Rows are points. Each copy is the shape, with its points in the same order, turned, moved and blurred by noise. Some copies are also mirrored. Which?

Shape (7 x 2)
[[ 56  21]
 [ 28  25]
 [ -4  40]
 [ 45  80]
 [ -7   8]
 [-30  -8]
 [ 10 -88]]
Copy 1 (7 x 2)
[[ 38  46]
 [ 34  19]
 [ 36 -18]
 [ 90  14]
 [  5  -7]
 [-17 -26]
 [-78  40]]
Copy 1 is: mirrored
Copy 2 (7 x 2)
[[-63  11]
 [-40  22]
 [-11  53]
 [-74  71]
 [ -2  18]
 [ 28  17]
 [ 28 -74]]
Copy 2 is: mirrored
Copy 3 (7 x 2)
[[ 66  21]
 [ 48   1]
 [ 25 -31]
 [ 92 -36]
 [  6  -5]
 [-19  -7]
 [-34  81]]
Copy 3 is: mirrored
Copy 4 (7 x 2)
[[ 37 -26]
 [ 18  -4]
 [  0  24]
 [ 72  14]
 [-20   3]
 [-53  15]
 [-72 -65]]
Copy 4 is: only turned

Shape (9 x 3)
[[ 54  27  36]
 [-64 -44 -33]
 [  0  60 -70]
 [-49  43   7]
 [ 18  10  53]
 [ 45  -2  25]
 [  6 -26 -44]
 [ -4   2   2]
 [-32  -7 -28]]
Copy 1 (9 x 3)
[[ 54  40 -22]
 [-69 -48  15]
 [-41  10 -95]
 [-55  46 -12]
 [ 33  40  14]
 [ 47  11 -12]
 [-11 -45 -31]
 [ -7   4  -9]
 [-43 -17 -13]]
Copy 1 is: only turned
Copy 2 (9 x 3)
[[ 39  62  -4]
 [-18 -87  -4]
 [-59   5 -61]
 [-56   2  20]
 [ 28  35  18]
 [ 46  21 -10]
 [  8 -42 -32]
 [ -4 -11  -4]
 [-16 -35  -7]]
Copy 2 is: only turned

Shape (12 x 6)
[[-15   8 -39 -39  21  51]
 [-14 -47 -30  -8  10 -17]
 [-46 -48 -41  -8  -8 -22]
 [-12   7 -14   6   4  67]
 [ 60  -4  21  43 -48 -39]
 [ 39  -8 -28  40 -56 -20]
 [-20 -48 -62  -4 -22 -65]
 [ 48  19 -22  34 -27 -50]
 [-32  14 -19  -2  39  31]
 [ -5 -22  -4  -8  33  46]
 [-40  12   0 -10  -4  21]
 [ 56  -2  20  -7 -52 -22]]
Copy 1 (12 x 6)
[[-36  10 -59 -46   7  32]
 [  0 -28 -47 -16  -3 -36]
 [-31 -31 -60 -10   5 -63]
 [-35 -13 -53   0  -2  52]
 [ 45  16 -13  67 -65 -12]
 [ 16  19 -60  57 -57 -21]
 [  1  -9 -69   2 -15 -95]
 [ 41  46 -34  47 -35 -35]
 [-27  -3 -33 -15  40  20]
 [-13 -32 -36 -24   8  37]
 [-54  -5 -20   0  10   8]
 [ 17  13  -5  26 -82  -8]]
Copy 1 is: only turned
Copy 2 (12 x 6)
[[-28 -24 -44 -63   6  34]
 [ -5 -59   9 -26 -15 -12]
 [-29 -48   7 -16 -38 -23]
 [-27 -13 -26 -31   7  65]
 [ 84  39  22   5 -27  -8]
 [ 68  10 -12   4 -43   6]
 [ 22 -51  -4  -8 -55 -62]
 [ 58  30 -18 -10  -5 -36]
 [-50 -18 -25 -15  19  21]
 [-20 -24  -7 -32  30  41]
 [-43   7 -12 -18 -19  21]
 [ 66  37  29 -41 -27  -1]]
Copy 2 is: only turned

Shape (14 x 9)
[[ 16  -5 -19 -24  -8  -7   9  14  42]
 [-40  -6  14 -25  17 -13  24  -6  31]
 [ 38  -2  -4  57 -10  12   4  15 -44]
 [ -5  42  43 -35  21   0  -6   2  40]
 [ 26   5  -7 -55  18  16   9 -16 -39]
 [ -5 -16  39 -39   0 -35  -8 -12  11]
 [  2  21 -13 -13 -15 -15 -23   8 -20]
 [ 53  25  -1  62 -24 -11  64  42 -50]
 [ 15  -5   6 -27  18  25 -20  17 -11]
 [-12  -6   7  -1  37 -15   0  -4  37]
 [ 79   8  19  64 -17   0  41  -2 -20]
 [-17  18 -23 -13   6  14  -2 -26 -14]
 [ 26  26 -30 -32  28 -19 -22 -24 -25]
 [ 55  14   1  74 -60  20  40  -3 -28]]
Copy 1 (14 x 9)
[[ 27  14  -9  -9  -2 -12  19   3  32]
 [-42  23  -1  -4  17 -25  20  -2  29]
 [ 29 -43   1  33  16   6  29  23 -62]
 [-13  59  39 -16  20 -18  -8   4   3]
 [  1   1  -5 -47  10  17  16 -40 -37]
 [-19   2  38 -19  -2 -46   8 -24   9]
 [  8 -11  -8 -18  -9 -18 -19  11 -27]
 [ 41  -7 -26  45  -7 -18  72  34 -92]
 [  6 -10  17 -40  30  10   7   7 -14]
 [-12  10   7  10  46 -28   6  -1  24]
 [ 55  -9  17  66   2   0  57  -1 -67]
 [-22  -1 -22  -5   8  17 -12  -9 -14]
 [ 19  -1 -21 -25  21 -10 -30 -41 -32]
 [ 40 -24   4  71 -33  26  49  25 -65]]
Copy 1 is: only turned
Copy 2 (14 x 9)
[[ -3   3   7 -27  -7 -11   3  34  26]
 [-36  -8  40 -14  21  -4  31  -3  31]
 [ 25 -13  -3  52 -30 -15 -14 -11 -46]
 [-18  51  49 -10  25 -34   6  -3  35]
 [  8  22  -1 -47  -1 -18  19 -40 -32]
 [ -2 -17  58 -33  10 -38   4 -19  24]
 [-20  -2  -1 -10  -1 -44 -24  -9 -15]
 [ 19  -4   5  63 -46 -37  28  35 -79]
 [  7  20  15 -22  14   3 -20 -19 -15]
 [ -4  -6  23   8  34  -7  17  -3  38]
 [ 57   3  11  60 -58 -34  24   7 -31]
 [-34   7 -16  -8  -4 -16   8 -35   2]
 [  7   9 -31 -29  22 -51   3 -35  -6]
 [ 18  -1  -1  65 -95 -23   6   8 -37]]
Copy 2 is: only turned
Copy 3 (14 x 9)
[[ -1 -22  -6  -3   2  14   9 -15  49]
 [-55 -14  -5 -15  24   8  17  -1  21]
 [ 42   1 -22  49  -3   4 -12  37 -36]
 [-30  25  43 -25  19  29  23  12  30]
 [ 28  22 -12 -53  -1  -8  26  -9 -25]
 [-26 -11  32 -27  19 -29   2 -17   6]
 [  9  19 -12 -15 -13  -6 -26  18  12]
 [ 53  -9 -30  61 -20 -28  27  86 -16]
 [ 19  -1   4 -35   8  29 -13   7  -7]
 [-31  -2  -1   1  53  10   3   1  20]
 [ 57  -3  11  74  -2 -16  45  30 -28]
 [-14  40 -27  -9   3  16  -3 -10  -7]
 [ 35  46 -19 -29  27 -21  -1 -11  10]
 [ 34   3 -14  86 -48  -1  26  41 -33]]
Copy 3 is: only turned

Shape (17 x 11)
[[-28  28  12   6  33   3 -50  78 -31  11  19]
 [ 24 -50  22 -60 -37  29 -41 -19 -23 -15  53]
 [-69  23 -49   4 -13  22 -38  69 -65  25  32]
 [-35   2 -42  15 -18  -2 -50  43 -36 -28 -20]
 [ 25 -45  -5   6  15  15 -50  56  -8   4 -39]
 [ 55   8  47 -11  -7 -29  30   2  36  28 -10]
 [-20 -19  50 -20 -27  53 -34 -15 -61 -30  10]
 [-41   7  -2  22  64  10 -19  -4  -3  30  14]
 [ 43 -63  10 -42 -49 -34 -36 -34  39  24 -52]
 [ -2 -33 -16 -18 -26  55  -2   2 -23 -64  50]
 [-12  34  26  19  55  21  -7  18  22  29  12]
 [ 38 -59  48 -23 -24 -36  24 -18   0  35 -18]
 [-54 -12  10  35 -31  -4 -54  41 -19 -30  21]
 [ -9  30 -13  15  12 -11 -75  25 -30 -11  33]
 [ 11 -28  60 -80  10 -32  17  -6  65  12 -32]
 [ 51  -7  32 -58 -43  -4  -1 -35  21  13 -61]
 [-44   7 -12  28 -40  51 -67  56  -4  19  25]]
Copy 1 (17 x 11)
[[-59  12  -6  19  62 -25 -38  50  -6  27  17]
 [ 25 -64  36 -33  -2  13 -40 -21 -14  -8  52]
 [-91  -2 -37  -1  19 -27 -39  37 -62  46  25]
 [-33 -10 -41  22   7 -32 -31  36 -49  -3 -29]
 [ 19 -43   5  15  43  -3 -32  66   2  20 -36]
 [ 33  21  37  -9  -2   7  36  21  75  25   2]
 [ 13   0  60   1  11  15 -42 -13 -67  -4  28]
 [-43  -8   7  32  75   9  24  -6  -6  49  -6]
 [ 64 -60  24  -3 -37  -1  -7 -18  61  23 -58]
 [ -6 -43  10 -33   4  31  -1  15 -55 -49  41]
 [-42  22  16  17  63  34  27  24  27  33   0]
 [ 57 -37  62 -13  -8 -32  33  10  46  40  -5]
 [-58 -22  14  60  -8 -25 -29  21 -36 -13  15]
 [-27   1 -41  46  37 -12 -41  10  -9  12  31]
 [ 16 -11  67 -45  22 -10   5 -20  95  -9 -39]
 [ 60   7  37 -36 -27  24 -10 -15  47  14 -44]
 [-74 -23 -14  39 -12  25 -45  48 -30  35  20]]
Copy 1 is: only turned
Copy 2 (17 x 11)
[[  7   2  20   5 -18   8 -10  93 -24  24  72]
 [ 11 -64 -15 -71 -26   7 -34 -20 -31 -38  39]
 [-30 -25 -56  17 -31   6 -18  91 -22  54  68]
 [-19  -6 -29  17 -16 -27 -33  80  14  -1  23]
 [ 35 -35  33   4  10 -34 -51  57   2  15   2]
 [ 70  26  47 -23 -39   1  25 -26 -11  10 -18]
 [-31 -59   4  -8 -24  19 -21  23 -50 -56  21]
 [-11  -4  25  39   7  14  16   9   7  25  71]
 [ 13  -4  38 -62 -23 -45 -53 -47  22  14 -50]
 [ 19 -77 -55 -17 -23   6   4  21   2 -58  35]
 [ 29   4  47  28  -3  41  25  25   3  23  50]
 [ 32 -21  44 -30 -43 -47   1 -49 -33  14 -24]
 [-27 -28   1   8 -71 -17 -23  66  16 -18  52]
 [  2  22  -8   7 -19   3 -44  56  -4  -6  79]
 [ 19   0  79 -85  -8 -15  44 -19  14  12 -26]
 [ 20  17  27 -55 -12   2 -15 -34 -11 -13 -69]
 [-11 -43 -12   9 -56  43 -50  72  14  34  42]]
Copy 2 is: only turned

Shape (15 x 12)
[[-21 -32 -16  30  24 -37  -5  -4   4  31 -61 -33]
 [ -7 -29  -5   4  36  -2 -38  32  -6 -37 -18  15]
 [ 23  37  25  24 -12  39 -27  34  25 -13 -54  14]
 [  1  -7   3 -34 -37  33  -8 -19 -21  18  13  33]
 [ 14 -38 -14   4  11  21  38 -45 -28  23 -48 -23]
 [ 53  -9 -13 -37 -29  39  12   7  23   8   6  18]
 [ 24 -18  -4 -45 -11 -34 -13 -41  41  22   8 -28]
 [ -4  14  13   4   7  32 -36 -36 -28  -7 -34 -20]
 [ 42  33 -48  35  38  20  -9 -46 -28  40   4 -24]
 [ 21  37  13 -46  31  41 -27 -21 -19  36   2 -13]
 [ 29  -2  -5 -28 -47  14 -22   0 -42 -23 -32 -20]
 [ 45  -4   7  14  19 -28  39 -11  40 -14   4 -27]
 [ 27  11  21  39  22  45  11  32 -35  23  15  41]
 [-23  44 -33   5 -27 -28   5  27  35 -19  -5 -19]
 [-10  -1  -7  19 -33   9  -1  29  44   2 -12 -41]]
Copy 1 (15 x 12)
[[ 22   0 -52  35  -6 -16  21   1  38  15 -61 -49]
 [ 14  -1 -27  23   2 -10 -32  43  26 -34   1  -6]
 [ 20  52  21  18 -48  -7 -61  13  13   7 -30  13]
 [-12 -28 -10 -26 -23   2 -28 -28 -21  20  16  11]
 [ 16 -40 -29  10 -23  25  22 -32 -15  -8 -69  -7]
 [ 20  -9  17 -39 -45  13  -5 -29  19 -10  14  35]
 [ 25 -12  12 -16  26 -14  23 -67  43   9   2 -21]
 [ 14   0  -7  32  -4   5 -47 -27 -33  -4 -29 -26]
 [ 82   3 -18  38 -17  45  25 -24 -43  22  -5 -18]
 [ 38  -9  19 -22   5  54 -40 -27 -23  15  -3 -34]
 [ 29  -2 -19 -31 -24 -39 -39 -29 -29 -28 -20  -5]
 [ 29  24  33  11  10  -6  57 -11  23 -20 -28  12]
 [ 14  -5  17   7 -50  29  -5  57 -38  23   1  15]
 [  5  86 -33  -8  -3 -22  13 -16  20   1   3  -7]
 [ -7  51  -2   6 -48 -23  13 -24  31 -13 -12 -29]]
Copy 1 is: only turned
Copy 2 (15 x 12)
[[-31   5 -13  21   5 -38   3 -24  40  34 -38 -41]
 [  6  11  -2  19  26  -4 -56  21  46 -24 -20   8]
 [  8  59 -31  60 -31   4  -8  57   3   3 -10  30]
 [ 10 -27 -24  17   3  24 -24  16 -55  11  19  16]
 [ 16 -13  -8  36  -3  35  16 -30   1  37 -38 -48]
 [ 46 -15 -27  -4 -13  35  16  48  -9  25  18  22]
 [ 13   6 -45 -57  21 -11  17   2  -5  27  29 -24]
 [-14  48 -28  37   7  33 -34  -5 -20  13  -3 -30]
 [ -1  46  15  25  28  37   0 -29   8  95   3   7]
 [-34  34 -27  -1  37  57  -3  28 -31  33  -4   8]
 [ 26  15 -10   4 -23  18 -50  45 -29  23 -11 -37]
 [ 38  39  15 -17   1  -8  56   6  36   7   8 -16]
 [  5  10  37  75  25  28  10  37 -18  17   0  44]
 [-17  38   7 -22 -65 -31 -10   9  20   9  13  19]
 [-12  14 -17  19 -51 -19  10  22  36   5  32  -6]]
Copy 2 is: mirrored

Shape (16 x 12)
[[ -9  19  -7 -11 -28 -12 -30  -7 -44  39  26  33]
 [ 32  42 -20  21 -45  19 -45  24   1  -1  35   5]
 [-22  13 -31 -25 -20   7  52  14  49 -15  64 -20]
 [-28  18 -24 -30  -6 -12  68  16  46 -22  33   4]
 [-30 -15  -4 -14  -2  12 -10  57   4  36 -72  -7]
 [-35  -6  46 -14  36 -37   9  59 -48 -18 -45  25]
 [ 28 -21  -9 -23 -42 -15 -17  11 -42  -1  14  -9]
 [ -8   3  51 -28  43  -3 -22  14  -6  12 -82  -4]
 [-27 -25  68  12 -11 -46  -6   2  15  -8 -42  14]
 [ 24  19 -19 -32 -29 -31 -58   6 -11  24  54   2]
 [  1  -2  66 -11  14  -5 -12  31 -34  28 -46 -21]
 [-49 -34  50   8  35  10 -18  27 -19   7 -26  -8]
 [-60  19  22  -5  -1 -35  -2  14 -22 -17 -29 -35]
 [  2  11  20 -52 -61   6 -60   0 -17 -19  32  23]
 [  4   0 -29   8  -7   3 -33 -26  -6 -26  11   5]
 [-30  24   3 -29 -35  10  88 -10  27 -20  23   1]]
Copy 1 (16 x 12)
[[ -2  13  -6  35 -16  -4 -48 -16  -6  36 -39  30]
 [ 43   8 -21  51 -60   4 -41  -9  18   3  27  27]
 [ -9 -18 -51 -32   2 -12   9  -4  46  15  61   2]
 [-19   4 -41 -47   8  -1  30   9  30   1  44  20]
 [ -2  48   0  62  31  34  12  55  27 -18 -24 -22]
 [-45  32  36  17 -11   7  22  92 -31  -8 -34  13]
 [ 21 -10  21  14 -37   6 -19  -5  15  23 -27 -23]
 [  1  70  59  33  38  12 -11  63 -18 -24  -7  -8]
 [-42  27  76  17   4   1  -5  37  35 -34 -12  32]
 [ 47   1  -3  29 -30 -46 -36 -15  17  37 -19  21]
 [-13  46  66  50   5  17 -15  61  -9  22  -3  -8]
 [-48   9  37  51  27  -2 -25  72  -6 -17  -4  -9]
 [-57  49  23  28 -15 -28  13  23   0 -12   3 -16]
 [ 22  23   6  -6 -50 -21 -84   9  32   8 -26   3]
 [ 13 -10   1  18 -19 -11 -33 -23 -11 -36   4   1]
 [-48  17 -26 -58   4  29   3  -8  33  14  49   9]]
Copy 1 is: only turned
Copy 2 (16 x 12)
[[-11  18  -9  15 -53 -22   1 -47 -19  18  22  40]
 [ 15  39 -15  40 -26  17  -5 -13  29 -29  41  27]
 [-21  90 -10  -2  38 -21  -3  15   9  48  29 -33]
 [-36  81   3 -16  55 -43  21  11   7  40   5  -8]
 [-42 -33   4   9  -1   4  25  35 -45  17 -40  38]
 [-18 -21  59 -28  37 -29  15 -32 -63  -4 -29  60]
 [  4 -15  -8 -25 -25 -14   5 -17 -15   0  45   6]
 [-25 -29  10 -45   8  -4  -6  -3 -23  -2 -78  63]
 [-72 -12  52 -44  -5 -35 -13 -19  -9 -28 -38  17]
 [ -9  23 -23  -3 -41 -11 -40 -15   5  13  61  50]
 [  9 -21  38 -42 -23  -6 -20   1 -48  -3 -49  38]
 [-33 -24  54 -14  12  16 -23 -30 -43  23 -49  21]
 [-32  -1   7 -10  33 -42 -32 -26 -50 -17 -33   9]
 [-32  44 -33 -31 -35  30  -5 -42 -22 -29  50  41]
 [-15   0 -27   9   5   4  -1 -51  32   8  16  14]
 [-27  95  -5 -36  25 -43  34  -2  -4  23 -19 -34]]
Copy 2 is: only turned
Copy 3 (16 x 12)
[[ -8 -40  13  32 -70  23  -4  14   2  14  -9  31]
 [-17   8 -27  -6 -43  74 -15   6  39  -1  14   2]
 [-44  -4 -21 -55   8  29  25  11 -50  21  38 -22]
 [-21  -2 -24 -55   7  -3  51  11 -48  24  24  -4]
 [ -5  21 -17  14 -12 -44 -23  87  18  18 -33  -6]
 [ 43  -9  22  -1 -17 -73  17  49  17 -47 -12  30]
 [ 16 -46 -25  -5 -49  18 -36  14  -9 -15 -12 -17]
 [ 53  37  32   6  -7 -46 -12  40  20   5 -67   4]
 [ 13  31  17  -8 -32 -77 -32 -15   4 -11 -10  11]
 [ -2 -58  18  -5 -49  52 -26   2  24  26  11 -12]
 [ 58  29  28  16 -33 -26 -32  51   0 -20 -24   4]
 [  2  22  36  30  13 -49 -31  42  -8 -35 -17  17]
 [-11  16  34   1 -40 -45  22  30  -3 -31 -11 -35]
 [-17 -39  21 -46 -62  44 -39   2  14 -16 -32  26]
 [-24 -19 -16  11 -12  28   2 -26  11 -14 -31  -6]
 [-21  29 -25 -60 -27   0  46   9 -78  13   9   8]]
Copy 3 is: mirrored

Shape (16 x 12)
[[ 25 -18  15 -28   8  20 -58  -1 -22 -29  25  72]
 [-41 -27  22  25   0 -20 -36  22 -14  -6  -5  41]
 [ 55  20 -40 -11  40  -1 -34  -3  31 -38  12  11]
 [ 37  39 -41 -57   5  60 -25  28  12   6  38  32]
 [-14  -5 -73  33  33  -1 -18  37  16 -25  -6   6]
 [ -7   1 -12  24  50 -13   4  55 -23  50   9   4]
 [-36 -36 -32   4  -7  25 -35  -9  27  20 -45   6]
 [  9  -7  16 -75 -23  -9 -14 -18  10  -2   7 -14]
 [-14 -30  14  -4  31  75   6  22   6 -29  61  29]
 [ -7   7 -57 -29 -24  15  10  -8 -11   0  -4  -8]
 [-53  18  -2 -38 -29  27 -43  -2 -27  17 -24  21]
 [ -1   8  -2  11  21 -34  48   0 -65  14  20  34]
 [ 16 -36 -20  11  -1 -65  -6   8   0  10  14 -12]
 [ 10 -14 -36  -6  12  -3 -34 -31  30  12  44 -32]
 [ 28 -32  -6   0  -1  -9  -1 -14 -27 -21  19 -38]
 [ 14  39 -20   8 -12  14   2  25   4  27   0   5]]
Copy 1 (16 x 12)
[[ 33 -38  -5  22 -18  50 -22   4  38 -40 -11  69]
 [ 12 -43   7  56   7 -10 -16  12  11  29  -9  29]
 [-12  11   5  -5  -2  32 -12  14  95 -45  -8  -6]
 [  3  -9 -52 -62 -18  57 -42   6  67 -19  10  36]
 [-34   3 -39  24  16 -12   5  31  78  25 -12   1]
 [-18 -23 -30  24  70  14 -32 -20  31  37  30  -8]
 [  3  -4 -22  12 -26  -2  -6  -2  17  47 -63 -13]
 [  4 -32  20 -51 -16   4 -26  -3 -11 -41 -21   4]
 [-17 -36 -54  20 -35  73  -2  34   4  -7  40  19]
 [-33  23 -22 -42  -7  -8  -8  -9  14   1 -22  25]
 [  5 -12  -7 -19  -9  11 -58  11 -12  38 -52  53]
 [-31  -1  15  10  63  18   5 -34  -7   9  43  51]
 [-13 -23  11  18  25 -46   4 -34  31 -22  11 -15]
 [-45  -8  -5  -3 -43  -1 -34 -27  42 -22  -1 -30]
 [-22  16  -9  20   3  -6 -12 -13  -1 -55   8  -6]
 [  9  17 -14 -29  12  11 -36  -8  37  28  23   5]]
Copy 1 is: only turned
Copy 2 (16 x 12)
[[ 15  26  23 -51  13 -19 -63  32 -14 -11  24  48]
 [-15 -13  35  18   9  -5 -22  48 -26 -10 -18  27]
 [ 30  52  45 -47 -36 -21 -18 -18  15 -35  -4  -2]
 [ 29  50 -22 -62 -35  -2 -68  32  42  11  20 -25]
 [ 25  48  24  30 -29 -12  -6  34  42 -46 -28  -6]
 [ 45 -36  -5  -5 -15 -11  22  57  25  -8 -18 -10]
 [-45  28 -11   6  37  -3 -30  17  18 -23 -56 -20]
 [-47   2 -27 -55  -9 -10 -33 -29 -12   0  18 -15]
 [ 45  30   0   0  23  51 -61  44  -8 -22  55 -16]
 [-19  31 -32  -3 -29  -5 -25 -11  41   4   0  -3]
 [-41  -7 -41 -11 -10   7 -68  32  -3  20 -44  10]
 [ 20 -46   4   4 -11  25  21  -1  32  24  21  48]
 [-19 -11  26   9  -1 -54  19 -12  22 -19  17   0]
 [  2  12  10  -1  18 -29 -36 -31  27 -24  14 -56]
 [ 13  23 -10   7   5 -23  14 -40  -6  -8  27  -3]
 [  8  20  -2 -20 -28  -1  -2  27  25  46 -13 -24]]
Copy 2 is: mirrored

Shape (18 x 12)
[[-40  81 -35 -21  61 -17   0 -11 -85  -3   8   7]
 [ 19   0  15 -43 -37 -29  54 -43  33  21 -57 -27]
 [-25  18 -60 -10  47 -33 -14 -39 -81  38  29   5]
 [ -1  24  19 -51 -68  -6  37 -51  22  12 -30   0]
 [-20  12  28 -14 -48 -23  30 -61  48  41 -38 -79]
 [ 42  16 -39  35  -5  48 -21 -20   8 -43 -15 -34]
 [ 44 -41 -20  15  31  23 -18  44  62 -12 -10  -2]
 [-16 -11 -49  -8  19  27  -2  10  15 -38 -31 -37]
 [ 28  -4   5  24  14   3 -57  21  15 -16 -56  -9]
 [-14 -30  -1  14 -19  64 -54  -8  24 -32 -17 -18]
 [ 14   5  -1  17   8  17 -13  21  22 -48  -6 -50]
 [  6  11  10   9 -39 -58  67 -85  30  12 -46  -3]
 [  0  39  -7 -34  90  -9  -4 -50 -43   3  47   4]
 [-18 -10 -15  37  34  58   1   3  35 -34 -39  -7]
 [-28  24   3  13  28 -28  39  -7 -79   0  42   7]
 [-23  20 -11 -21 -73 -55  40 -50  67 -20 -12 -25]
 [ -3 -33  -3  25  55  41 -87  17  66 -70 -27 -15]
 [ -6  47   3   2 -34 -20  34 -30  75  46 -14  -6]]
Copy 1 (18 x 12)
[[-66  15 -29 -12  34 -57  12 -66 -19  18 -42 -47]
 [ 82 -16  43 -48  10  16  75 -23  38  10 -49 -18]
 [-29 -37 -15  -7  33 -70   9 -87 -17  44  11 -49]
 [ 64  31  61 -53 -11   6  49 -45  31  -1 -40   1]
 [ 55 -23  87 -21 -19  15  87 -27  73   1 -33 -56]
 [ 46  -9 -32  19 -40  19 -21  -3  20 -42 -10 -59]
 [ 50 -27 -31  24   0  35  -7  60  30  24  23   2]
 [  6 -35 -44 -11 -30  26  22   8  29 -15  -2 -20]
 [ 41 -30  -7   5 -29 -10 -28  52  24  26 -44 -30]
 [ 16 -34  17   8 -69  33 -26  13  12 -10   1  -7]
 [ 14 -16  -4 -11 -17  19  -8  40  28 -28  -1 -50]
 [ 95 -17  57 -12  20 -39  86 -39  44 -25 -43  -5]
 [-43  -6   3  17  79 -19 -20 -65   6  17 -13 -37]
 [  2 -22 -23  47 -38  21  20  27  20 -24 -19   6]
 [-34   3  22  -6  44 -59  34 -32 -46  -6  15 -48]
 [ 65   5  52 -63  -8 -29  67 -24  88 -33   3   0]
 [ -3 -54 -20  28 -45  33 -66  70  64  -5 -12  15]
 [ 60  35  47   3  -6 -13  69 -13  79  19  -8 -21]]
Copy 1 is: only turned
Copy 2 (18 x 12)
[[-18  73 -38   2  31  -4  -5 -23 -78  74  29  10]
 [ 11   2 -59  43  14 -20 -12   8  38 -40 -53 -33]
 [-26   7 -47   9  37 -20  -2 -29 -74  91  -7   2]
 [ -9   2 -59  73 -20 -13  -3 -15  27 -44 -31 -12]
 [-11   2 -31  75  -5 -18   6  15  63 -11 -46 -80]
 [ 64   7  32  28 -19  53 -21  15 -43  22 -54 -27]
 [ 51 -53  33 -31 -17  24 -28  42  15  12 -38  23]
 [ 10  25  21 -28 -16  30   0   1  -8  15 -62  -9]
 [ 11   9  26   6 -13  22 -87  54 -10  24 -53  -6]
 [ -6 -11  52  28 -32  72 -29 -14   8  14 -51  -1]
 [ 35   9  46   2 -17  18 -28  19 -12  -2 -11 -33]
 [ 31   7 -51  88  31 -75   1 -10  31 -13 -67 -23]
 [ 25  20 -28 -10  46  -2 -22 -54 -36  83  31  -9]
 [ 30  24  57  16   7  44  -3  22  28  30 -59  26]
 [-14  20   7  33  68 -38   6 -21 -72  30  24   4]
 [  7   8 -25  69 -52 -64  12 -33  43 -28 -52 -34]
 [ 37   3  80 -34 -46  54 -74   8  23  53 -48  16]
 [ 28 -10 -39  68 -24 -28  15  30  55  12 -13  -7]]
Copy 2 is: mirrored
